Every row gives one point. Before rounding, the points of a table are all equally far from one centre. They may lie mostly on one side of it. Where is the centre, to within rounding?
In the rows, zero is written as 128.

Points (5 x 2)
[[113  98]
 [108 100]
 [ 89 145]
 [ 94 157]
 [111 173]]
Centre: [129 136]

Points (12 x 9)
[[143  90 104 105 117 151 119  73  87]
 [171 149 118 142 113 165 144 104 144]
 [162 134 126 110  96 132  99 131 144]
 [153 143 156 139  88 150 150  75 105]
 [160 101 122 156  83 141 165 101 128]
 [114 164 127 129 117 162 145  87  93]
 [170 173 113 121 109 141 145  62 100]
 [160 149 122 155  90 157 140 124 128]
 [144  94 130 130  85 165 148  88 111]
 [181  98 120 122 107 164 158 102 109]
 [141 139 146  68 118 135 157  85 133]
 [181 108 112 100 101 165 150 109 124]]
Centre: [144 130 115 119 114 119 141 100 114]

Points (30 x 24)
[[173 164 128  75 165 129 137 143 140 143 141 128 208 159  94 133 101 104
  103 135  76 144 133 156]
 [146 138 151 132 160 115 134 124 135 162 128 133 108 128  88 154  94  95
  140 163 114  95 158  95]
 [109 149 129  82 173 161 155 121 142 137 136 141 133 144  94 151  56 117
  124 106 108 115 123  86]
 [163 116 138 118 152 127 152 155 130 157 161  94 135 120 107 137  47 122
  152 133 112 104 135 103]
 [125 161 134 127 169 125 159 153 174 140 138  96 152 148 115 136  87 159
   68 110 111 132 144 119]
 [132 199 140  73 162 155 136 133 180 179 135 143 140 115  83 124  83 117
  123 138 104 119 156 107]
 [155 127  88 105 129 147 180 150 133 125 141 150 116 150  75  97 101  88
   78 149  80 136 147 114]
 [171 139 125  73 114 137 133 143 115 170 125 131 189 158 118 166 107 117
   83 151  96 119 143  92]
 [162 136 129  60 141 159 150 169 118 153 104 133 140 121  98 134  71 133
  111  83 117 113 157 124]
 [141 149 144 103 139 144 157 127 131 138 134 115  86 149  87 129  72  71
  132 133  96 127 134 111]
 [134 140 126  86 137 122 160 161 133 149 127 140 190 155 130 102  74 190
  161 160 106 139 139  96]
 [137 142 121 133 164 118 134 150 127 211 163 115 167 148  79 149  94 114
  124 147 155 146 153 114]
 [142 148 115  80 147 138 110 129 169 165 167 113 137 160  97 135  75  81
  132 148 120 107 116  82]
 [130 154 139 105 181 165 134 174 127 147 158 125 151 140  99 123  68 103
  121 143  98 102 163  82]
 [139 139 149 127 112 142 141 145 180 165 139  97 126 159  89 114  70 123
  167 155 128 136 139 150]
 [128 160 110 127 126 115 160 144 165 152 113 183 169 116  73 118  77 106
  133 144 130  79 132 117]
 [122 168 144  85 163 109 163 159 139 111 128 111 139 166  76 130  91  97
  166 122  91 118 151 114]
 [116 108 143  86 140 124  97 189 147 154 156 134 150 138 150 145  93 122
  130 119 133 115 156 152]
 [143 150 138 103 129 151 123 166 159 172 148 155 144 152 119 154  56 146
  102 112  89  89 164 109]
 [129 133  83 108 108 137  93 153 157 160 169 123 167 157 118 106  92  97
  126 155  94 102 147 108]
 [150 135 148 109 140 135 145 129 174 124 123 142 117 123 133 137  68 108
  145 106  92 163  95 115]
 [172 129 126 131 174 134 152 156 117 148 132 166 128 133 129 162 103  81
  119 161 119 135 167 114]
 [137 147 120  65 135 127 153 126 163 145 135 133 105 123 110 136  41 118
  127 141  96 133 134  98]
 [133 169 166 112 117 140 117 138 141 150 154 172 123 165 102 141  66 120
  122 148 158 123 158 141]
 [145 149  89  67 127 129 143 142 109 155  95 125 134 140 129 130 101 110
   92 149 126 113 126 168]
 [119 162 105  87 153 128 144 172 149 158 136 137 123 172  81 112 117  90
   90 165  98  95 174  96]
 [122 121 106 134 176 129 167 152 148 164 101 116 165 120 106 142  82 130
  116 104 123  91 141 125]
 [159 129 133 115 158 172 198 144 163 145 143 104 125 120 139 109  76 142
  107 133 122 148 145 127]
 [135 179 136 119 161 163 155 134 158 148 150 142 139  82 135 160  89 125
  116 153 115 131 143 106]
 [128 161  83  73 137 142 176 176 125 155 165 110 143 131 130  86  92 129
   93 112 119 121 142  82]]
Centre: [143 140 130 101 137 130 150 151 141 155 147 146 144 145 105 117 121 131
 126 131 115 128 125 121]

Points (27 x 24)
[[148 132 125 103 147 131 124 125 110  88 111 126 140 137 170 138  97 121
  129 125 193  95 127 148]
 [186 142 112 108 135 118 105 139 127 110 100 114 138 101 122 148 134 125
  113 128 147  93 107 174]
 [154 148  71 101 140  69 135 136 121  94  99 130 134 126 161 126 118 154
  123 149 159  99  99 162]
 [118 142 122 117 136 116 121 135 112  84  75 162 177 175 139 133 100  94
  123 154 167 123 132 168]
 [147 152  84 126 157 138 142 136 109  98  87 156 137 160 129 147 127 121
  105 140 197 130 106 175]
 [159 110  95 120 153  88 134 138 120 109  91 192 151 159 120 142 132 108
  152 143 182 121 138 142]
 [153 175 106  90 138 125  99 134 108  68  86 168 128 172 158 160 139 152
  106 122 134 124 122 181]
 [161 142 139 120 131 102  99 145 104  96 121 153  90 121 129 100 129 137
   98 186 128 123 109 139]
 [165 160 145 144 135 112 130 130 105  79  81 120 135 193 129 136 107 122
  113 153 158  85 111 183]
 [136 163 125 140 103 118 117 113 125 104  50  99 142 138 156 176 122 126
  154 175 117 103 142 158]
 [137 122  94 136 129 151 155 128 101  87 112 144 148 105 177 134 118 151
  145  98 139  88 112 161]
 [128 157 105 115 153 145 159 101 139  62 110 140 122 144 147 157 133 139
  110 132 163  96 112 200]
 [123 154 105 132 164 121 105 104  89  81  63 150 133 152 114 151 140 107
  105 140 165  99 149 191]
 [160 148 118 120 133 102 115 112 129  82  87 104 124 122 147 151 114 107
  132 144 172 143  96 168]
 [132 145 112 126 151 138 124 171 104 107  97 148 159 157 145 138 136 101
  162 158 195 105 127 166]
 [186 126 108 103 144 112 142 147 131  95  79 148 119 166 158 147 141 110
  126 140 189 122 135 185]
 [153 172 115 109 156 104 109 114 130  95  84 152 127 125 169 144 105 140
  131 154 159  95 114 179]
 [164 174 124 131 120 130 119 120 116  61  97 118 132 130 143 144 129  96
  121 146 169 115  93 150]
 [151 137 116 120 117 111 119 130  87  67  90 150 124 160 140 190 122 112
  144 157 163 119 105 151]
 [135 174 116 156 133 123 139 129 137  59  72 145 117 145 160 109 114 105
  120 152 169  88 108 182]
 [135 138  98 114 118 106 152 126 118  99  87 142 151 154 112 155 142 138
  126 149 164 113 116 224]
 [157 128 135 138 134 120 113 152  79  76  73 146 169 167 167 131 153 114
  135 146 148 103 141 184]
 [151 134 106 134 125 134 166 123 132  61 114 141 116 176 133 167 120 103
  121 172 164  78 135 177]
 [138 138 103  98 169 112 108 115 149  50 110 139 110 149 155 149 135 140
  106 127 156  84 118 172]
 [115 127  88 161 111 114 105 132  98  62  82 178 112 122 134 125 146 132
  143 140 159 108 113 182]
 [153 137 113 115 134 145 111 105 106  61  99 150 119 154 156 146 147 138
  120 167 172  98 127 161]
 [129 106 104 113 154 142 148 137 118  65 141 147 135 156 167 133 143  76
  130 143 160 129 141 182]]
Centre: [125 149 116 138 139 110 147 147 123 100 103 133 113 149 130 132 139 128
 132 124 119 123 153 145]

Points (31 x 24)
[[164 142 107 152 110 166  97 137 149 119 146 140 125 136 163 171 109  71
  112 102 106 104 167 156]
 [146  99 133 168 111 161 121 124 143 125 147 169 103 101 166 168 101 113
  117  89 147 130 125 160]
 [145 169 144 186  84 154  95 101 145 145 132 108 146 131 168 154  98 147
  142 110 135  97 150 136]
 [149 146 100 139  70 142 108 136 175 132 161 149 137 128 144 161 105 101
  148 116 122 116 177 153]
 [170 118 133 161 123 150  75  94 147 126 125 170 102 118 183 147  97 123
  124  98 123 100 108 165]
 [137 150 157 162  95 152 145  92 133 109 126 139 147 117 148 160 141  96
  114  77 149  97 116 145]
 [130 153  86 153 148 147 106 131 127 170 132 134 144 130 143 149 139  96
  128  89 130 135 146 120]
 [175 139 103 156 117 143  99 109 142  99 130 117 137  94 143 146 140 134
  110  79 130  81  82 159]
 [188 127 106 145  96 146  70 126 136 116 131 119 157 112 176 155 114 105
  119  98 124 145 115 155]
 [163 104 101 185 135 135 142 107 123 133 161 130 137 110 164 125 145 100
  140  65 139 103 153 129]
 [161 139  87 171 115 119 127 103 134 156 129 157 130  72 160 149 130 102
  113 114 160  91 129 158]
 [169 125 144 150 114 140  77 108 131  99 153 110 107 105 183 162 136 133
  137  72  99  85 120 174]
 [132 123 115 176  87 137 132 135 121 127  97 134 163 135 144 158 120 113
  124  91  74  49 157 144]
 [161  98  79 144 110 146 102 107 148 131 134  99 112 111 130 131 120 130
  131 120 117  48 172 126]
 [166 144 129 177  98 154  83 125 155 129 119 112 120 125 163 160 132 106
  122  64  84 112 139 148]
 [153 153 115 158 100 161 117 116  87 123 159 119 136  99 173 142 136 109
   62  91 122 103 171 127]
 [147 106 121 164  86 149 104 114 137 141 127 175 112 140 120 141  91  85
  114 132  78  84  99 134]
 [149 153 100 189 102 158  99  88 123  89 119 105 129 108 128 147 101 112
  113 118 122  85 121 172]
 [145  96 136 150  60 160  72 141 139 121 164 136 134 123 154 136  91 118
  116  89  95 113 144 130]
 [170 143  90 184 132 170 114 131 115 161 144  98 128 117 166 144 125  89
  104 102 112 105 146 136]
 [165 126 133 166 113 144 104  90  96 128 146 148 144  80 186 155 126  91
  143  94 153  90 113 128]
 [157 154  87 152  96 141  98  88 157 121 171 113 154 129 165 122 136  80
  122 110 102  70 145 131]
 [148 150 120 183  97 162 113 103 162 136 137 111 152 111 162 128 109 121
  116  75  92  79 108 148]
 [153 145 128 146 110 175  88  71 129 111 106 134 102  87 141 128 160 135
  111 110  95 123 172 156]
 [153 112  95 170 118 122 105 108 119 147 154 126 166 110 170 152  90 110
  128  85 141  68 137 145]
 [163 150  96 180 111 165 134 128 120 143 114 121 143 107 181 138 126  80
  143  95  99  69 150 113]
 [194 120 120 185 121 141 111 102 106 109 106 136 179 116 181 122 114  99
  120 115 121  95 132 131]
 [170 117  84 180 100 156 117  72 133 137 145 106 146 102 169 152 131 105
  101  99 105  84 106 162]
 [160 138 150 192 120 138 134  95 117 122 163  97 128  98 154 132 133 121
  108  73  76  83 129 125]
 [141 149 135 177 110 132 113  95 154 143 124 108 116 121 148 127 129  96
  144  76 122  95 149 178]
 [159 128  97 179  97 149 123 136 150 120 110 130 143 124 128 146  98 105
  123  76  72  75 145 133]]
Centre: [143 130 114 145 101 132 123 115 113 121 139 139 123 123 157 139 134 133
 131 126 103 107 132 135]

Points (31 x 24)
[[145 166 145 175 109 100 147 139 151  98 145 146 110 120 133 113 176  68
  117 129  86 174 125 136]
 [ 85 146 140 178 133  94 135 133 138  87 136 175 125 142 143 116 163  76
  131 159 115 138  93 142]
 [ 95 126 158 187 125  77 122 137 131 109 130 147 136 122 141  90 150  81
  113 110 119 184 104 146]
 [ 83 118 134 176 141 120 100 149 122 130 139 117 115 155 152 109 169 104
  153 151 126 190 113 146]
 [102 117 155 176 113  97 114 141 103 118 119 152 133 175 129  86 160  99
  105 131 129 166 126 149]
 [ 77 120 131 197 119 100 111 163 140 107 121 140 155 146 156  89 154  85
  106 124 121 160 117 145]
 [ 86 111 143 177 137 118 125 163 123 108 135 158 155 131 142 105 146  92
  129 164  92 206 102 110]
 [ 39 115 132 190 119 110 101 150 126 102 141 145 128 157 122 119 121  80
  129 147  81 148 144 145]
 [ 90 120 163 157 124  71 114 109 149 116 145 122 153 153 138  85 123 107
  135 147  86 131 109 177]
 [ 46 126 163 175 121 101 106 146 154 123 140 148 143 158 133  90 143  88
  133 151 119 144 127 120]
 [ 97 113 152 190  96 138 153 126 124  95  96 139 145 168 120  98 114  87
  137 125 104 139 145 163]
 [ 98 106 156 210 145 101 135 146 120 113 141 142 149 190 138 111 146 103
  158 141  90 174 126 142]
 [ 86 111 154 180 136 127 123 174  91 119 154 140 147 155 134 107 132  87
  126 136 132 171 105 110]
 [105 117 163 179 124  77 105 114 141 110 142 131 172 116 120 125 155  67
  154 159 114 141  98 159]
 [ 56 112 139 174 155  79 138 141 125  99 151 149 111 145 126 121 154  85
  117 117 123 175 116 147]
 [113 146 135 179  92 103 130 139 122 119 157 146 112 158 155  81 148  84
  128 165  89 154 139 125]
 [ 91 136 119 175 102 116 129 139 155 125 132 151 138 157 133  78 164 114
  120 171 113 165 110 144]
 [ 84 134 132 152 126  90  85 145 104  98 131 154 135 140 132 107 184  79
  135 140 109 149 120 166]
 [ 98 165 118 161 134 114 119 142 104 123 112 148  95 160 130 100 139  91
  139 167 125 167  97 147]
 [ 84 156 147 190 127 102 115 134 108 111 133 139 139 170 153 109 173  99
  120 136  93 159  99 134]
 [ 93 149 129 172  87 101 146 136 124 117 149 126 138 158 123  76 166  82
  139 135  95 169 122 134]
 [ 91 122 158 180 127  97 149 147 129 131 150 133 123 168 146  97 134 122
   81 152 105 169 117 111]
 [118 119 148 189  97  85 122 118 125  99  94 157 156 118 125 119 152  79
  119 153 125 133 118 108]
 [119 123 174 135 143  66 108 149 127 108 137 115 127 166 117 126 178  83
  120 140 126 180 112 141]
 [ 89 135 148 164 139  95 110 159 148  84 132 148 126 146 148  77 142  78
  165 149  99 133 106 137]
 [123 130 150 173  99  80 138 138 121 101 150 121 129 159 145  85 159 123
  142 142  81 155 127 135]
 [120 124 143 183 146  60 114 161 115 127 107 175 134 134 118 111 155 102
  139 146 140 141 115 142]
 [ 73 146 133 167 141  86 115 111  98  93 126 122 107 152 129  90 142  98
   99  99  99 144 129 136]
 [113 150 161 169 128 107 104 179 138  74 132 135 141 164 119 118 165  86
  162 156 127 163 139 123]
 [104 106 144 176 126  93 130 169 116  96 142 152 145 158 141 120 157  49
  126 174 131 152 169 131]
 [115 126  82 193 126 100 132 130 160 103 145 161 132 138 151  95 138  79
  158 167  96 144 115 124]]
Centre: [116 132 130 147 151 116 129 132 139 127 127 131 146 135 123 131 128  92
 128 135  99 148 147 132]

Points (28 x 24)
[[ 85 106 151  83 149 116 126  99  74 160 109 144 172 116 106 103 112 140
  153  87 145 144 133 148]
 [118 108 134 111 146  75  99  93  83 152  98 134 164 122 120  99 114 151
  135 127 141 145 149 170]
 [102  97 124 106 131 132 114 103  77 167 118 149 170 146  93  90  85 139
  124 112 134 152 162 180]
 [120  84 121  97 163  88 134 128  73 161 130 134 178 129 117  84  88 163
  112 129 137 144 179 163]
 [ 97 108 137  73 142 129  84 107  94 135 129 119 159 119 103  80 114 164
  122 113 157 126 146 156]
 [ 91  83 134 102 164 104 100 133  84 161 100 134 168 136 126  81 112 140
  116  91 133 137 166 179]
 [ 98  98 107  79 144  96 122 110  86 166 130 140 139 111 127  87 131 147
  136 124 129 160 150 168]
 [111 108 153  88 158 116 116 114  66 157 119 135 150 147  87  69  91 174
  115 108 146 139 150 169]
 [112 102 123 109 151 125 128 132  84 159 118 112 172 138 113 130 118 165
  126  92 152 135 127 178]
 [122 103 132  83 148  74  90 126  87 155 114 132 152 137 111  86 103 142
  114 113 137 174 135 158]
 [102 134 138  92 136  98 102 130  62 151 153 154 159 130 121  96 116 156
  135  80 113 176 147 143]
 [129 119 140  94 137 115 100 132  79 130 133 102 180 104 101  93 148 139
  115  99 138 141 152 151]
 [107 115 151 102 150 115 105 128  73 174 130 113 185 124 107  90 111 158
   99  82 155 136 162 161]
 [ 84 115 119 100 166 129 125 115  68 148 132 134 137 130  85 107 106 150
  141 113 140 147 146 168]
 [106 115 158  85 153 121  88 118  90 146 119 113 157 131 101  82 100 141
  123 100 151 157 134 167]
 [131 125 136  85 144  78 122 132  93 154 112 135 169 128 119 109  99 189
  117 104 123 149 167 176]
 [115  97 135  96 161  84 114 127 103 160 128 105 166 129 105  89 112 149
  129  97 152 155 144 165]
 [108 104 147 117 151 112 109 118  71 166 136 116 193 119 102  94 116 167
  107  85 143 145 146 164]
 [ 97  99 142  72 159 126 106 126  76 152 104 128 158 140 111  99 104 153
  129 106 156 157 155 175]
 [122  90 157  73 122 131 120 130  78 151 131 114 168 135 106 109  89 132
  126  98 138 142 170 174]
 [125 121 145  85 128 119  93 102  61 143 133 124 158 117 103  87 113 158
  141 105 145 135 161 164]
 [ 91  95 122  80 157 115 137 119  51 161 125 133 163 124 100 111  85 159
  126  96 134 149 165 139]
 [129 101 133 101 128 107 126 106  48 137 136 145 181 108 104 109 122 164
  137 104 139 145 160 171]
 [110 111 126 144 129  99 119 115  75 145 128 128 162 139  92  93  94 158
  124  96 144 160 142 172]
 [ 81  98 129  88 154 124 104 115  86 155 139 114 160 115 108  75 103 142
  127 124 127 145 162 162]
 [118 127 132 104 144  85 119 122  82 158 113 115 185 141 106  61 116 164
  106 113 128 150 148 152]
 [117 103 160 124 125 115 102 143  84 171 111 112 165 116 111  96  78 124
  113 113 150 156 153 150]
 [111 113 157  96 122 127 104 125  89 146 109  97 176 142 111 114 103 150
  126 108 147 156 129 153]]
Centre: [120 108 146 108 143 120 129 123  97 142 128 156 148 130 125 106 115 145
 103 110 130 134 151 133]

Points (30 x 24)
[[114 144 127 173 101 105 141 163 126 168 128 134 128 162 108 102 114 164
  124 119 117 147  41 132]
 [ 98 153 121 167  90  99 123 153 141 165 145 132 104 144  94  55 134 143
  114 124 122 118  91 163]
 [100 159 114 195 100 103 136 152 123 154 120 134 100 142 125 110 154 142
  139 154 142 111 100 178]
 [108 161 121 176 103  99 125 188 145 122 135 117 111 127 126 108 117 137
  144 142 134 101 104 155]
 [ 93 163 144 182 109 118  97 171 110 146 171 123 126 108 123 107 158 157
  154 135 142 157 108 138]
 [111 142  80 136  70 141 123 177 164 136 123 116 148 167 117 121 132 168
  148 135 135 128 104 140]
 [101 164  99 173 128 120 148 174 148 124 148 120 128 147 103  69 132 158
  133 135 128 155  99 123]
 [113 165  81 171 104 145 144 158 126 150 158 126 126 149 127  95 129 175
  161 126 143 141 103 153]
 [132 161 105 156  95 132  97 190 129 140 168 133 129 124 132  89 157 131
  184 130 132 126 111 145]
 [116 147 116 138 119 106 115 166 158 132 126 110 123 137 107  81 158 144
  149 117 133 107  50 166]
 [119 169 106 152  79 112 130 164 137 129 134 124 108 139 106  95 141 162
  146 136 109 133  69 157]
 [ 72 155  80 159  97 157 142 162 147 118 112 152 105 136 106  72 162 150
  106 124 144 144  88 145]
 [112 151 103 166  79 136 125 178 161 134 119 132 142 139 122  93 117 172
  171 131 116 154  93 111]
 [109 132 112 162  91 135 143 174 140 105 144 128 104 142 132  83 107 137
  128 126 112 112 120 134]
 [ 84 139  79 185  92 146  94 171 141 122 152 127 125 133 110  85 135 154
  131 141 156 127  83 160]
 [104 158 131 161 103 128 107 147 160 105 142 123 112 124 106  69 134 126
  126 127 113 117  80 153]
 [ 94 155 129 175 107 105 121 173 184 147 142 133 112 152 116  96 172 149
  138 144 140 153  71 127]
 [ 79 184 106 185 101 151  97 164 112 153 139 153  99 133 106  65 112 127
  127 163 170 141  70 101]
 [ 90 193 113 181  78 130 112 178 149 125 135 136 141 133 118  97 131 116
  117 135 119 128 100 130]
 [122 139  98 187 103 147 127 195 135 112 136 138 150 143 110  81 119 130
  126 139 127 150 101 137]
 [ 99 150 109 170  98 132 117 207 132 131 119 134 140 129 119  75 143 147
  139 139 125 143  40 150]
 [109 187 118 158 104 114 145 165 151 135 112 130 132 144 100  86 141 163
  164 130 114 141  77 144]
 [121 189  92 159 102 161 107 165 119 133 180 130 126 146 108  91 121 164
  132 120 140 142  79 134]
 [119 167 128 146 101 142 138 174 138 103 116 148  96 122 103  88 146 169
  134 130 144 136  90 172]
 [ 88 159 113 180  89 133 144 167 155 147 130 151 121 139 112 104 168 176
  103 126 114  98  94 137]
 [104 169  98 172 103 127  75 141 127 129 122 133 102 136 110  56 124 176
  136  96 123 109 105 168]
 [ 86 165 114 162  65 133 133 176 138 139 141 151 117 124 124  94 141 157
  132 103 110 127 120 156]
 [107 147  99 154  76 112 124 200 120 137 131 159 113 135  88 121 124 182
  127 159 131 122  92 124]
 [103 167  73 150 130 145 119 185 150 138 149 134 110 136 113 103  92 154
  161 126 114 146 129 143]
 [145 169 128 192 109 156 128 143 119 140 118 144 124 166  96  63 109 155
  134 162 132 135  82 131]]
Centre: [101 146 122 141 127 147  91 167 120 162 108 141 112 154 123 100 141 143
 130 128 137 126 103 120]

Points (29 x 24)
[[140 120  93 132 116 134 101 162 178 113  80 109 141 173 132 134 128 102
  146 132 154 133 136 133]
 [126 100 137 127 147 117  92 125 173 102 107 162 120 171 164 110 121 118
  123 119 140 173 126 165]
 [191 110  97 142 102 143 109 120 128 139 113 151 106 217 121 107 135  94
  163 113 144 124 114 138]
 [152 119 137 101 116 123 111 138 140 130 140 150  97 174 143  84  87 116
  181  83 151 168  88 126]
 [140 118  99 149 135 158  88 121 125 117 118 155 112 192 105 106 133  81
  149 121 164 162 120 137]
 [167 110 121 113 111 178 111 141 147  58 100 135 119 164 136 139 107  77
  162 126 142 156 113 144]
 [154 162 144  89 106 136 125 138 190  71 112 159 127 168 106 159 109  94
  152 157 136 145 104 170]
 [186 180 129 140 147 139 117 155 136 178  91 149 120 169  97  95 155 135
  154 108 107 162 107 146]
 [161 146 100 101 166 125 104 140 130 172 123 129  82 158 168 102 116  99
  125 133 102 148 113 121]
 [164 106 109 112 142 124 126 134 143  95 124 129 120 154 117 111 144 102
  189 140 136 179  94 146]
 [153 163 144 146 103 148  94 155 141 123  86 111 145 186 124 117 111 149
  144 142 151 138  78 102]
 [128 121 177 126 140 128 130 134 157 133 113 109 123 207 132 146 127  94
  115 103 153 179 112 156]
 [154 129 127 131 140 124 122 132 130 116 105 170 101 193  86 115 159 114
  131 154 151 202  86 138]
 [192 118 138 101 100 155 141 101 171 115 114 152 105 192 137 172 112 124
  158 113 172 161  90 135]
 [177 176 126  95 118 133 132 130 137 119 100 130 124 210 120  88 105  69
  142 151 133 199 111 147]
 [140 151 107 128 115 135 123 146 144 117 105 178 103 162  86 115  97 101
  148  54 145 146  86 181]
 [139 142 130 151 121 140 139 137 131  92 100 124 104 172  80 134 111  71
  170  73 126 136  92 110]
 [169 161  94  87 151 102 148 137 114 113  95 163 132 154 112 140 127 107
  144 150 203 118  54 152]
 [145 116 108 139 135 140  70 161 123 104  97 142 117 204 123 159 116 119
  170  94 139 169 127 151]
 [157 128 112 110 110 142 105 124 146 145 104 179 150 184 116 138 138 120
  177 142 159 169  80 122]
 [142 160 108 119  93 172 118 113 135 140 131 129 135 152 134 112 155  94
  159 103 133 136 113 139]
 [138 132 168 126 121 130 121 145 163 108 131 140 125 201 129 115 122 119
  184 156 138 163  99 110]
 [129 142 153 162 135 115 136 126 156 132 106 106 110 168 174 115 122 116
  178 121 158 170 113 162]
 [133 136 136 102 122 145  98 144 150 106 105 138 130 169 113  95 139 121
  135 118 111 198  96 133]
 [115 152 115 115 134 162  98 122 151 132  91 120 111 166 100 116 112 105
  145 147 155 141 110 178]
 [127 124 138 113 118 154 115 143 137 136 103 138 129 207  77 101 112 120
  129  77 148 162 116 124]
 [140 134 144 133 109 104 104 138 151 111 100 147 142 154  99 163 144 140
  151 100 114 203 108 169]
 [119  92 121 125 115 148 162 153 151 137 123 126 108 177 111 158  86 102
  134 132 123 162 132 121]
 [177 167 147 104 107 154 115 146 168 142 128 122 105 191  82 121 122 113
  160 120 123 117  94 119]]
Centre: [174 156 144 120 129 111 133 140 113 120 100 159 115 152 128 139 106 114
 131 120 147 140 134 133]
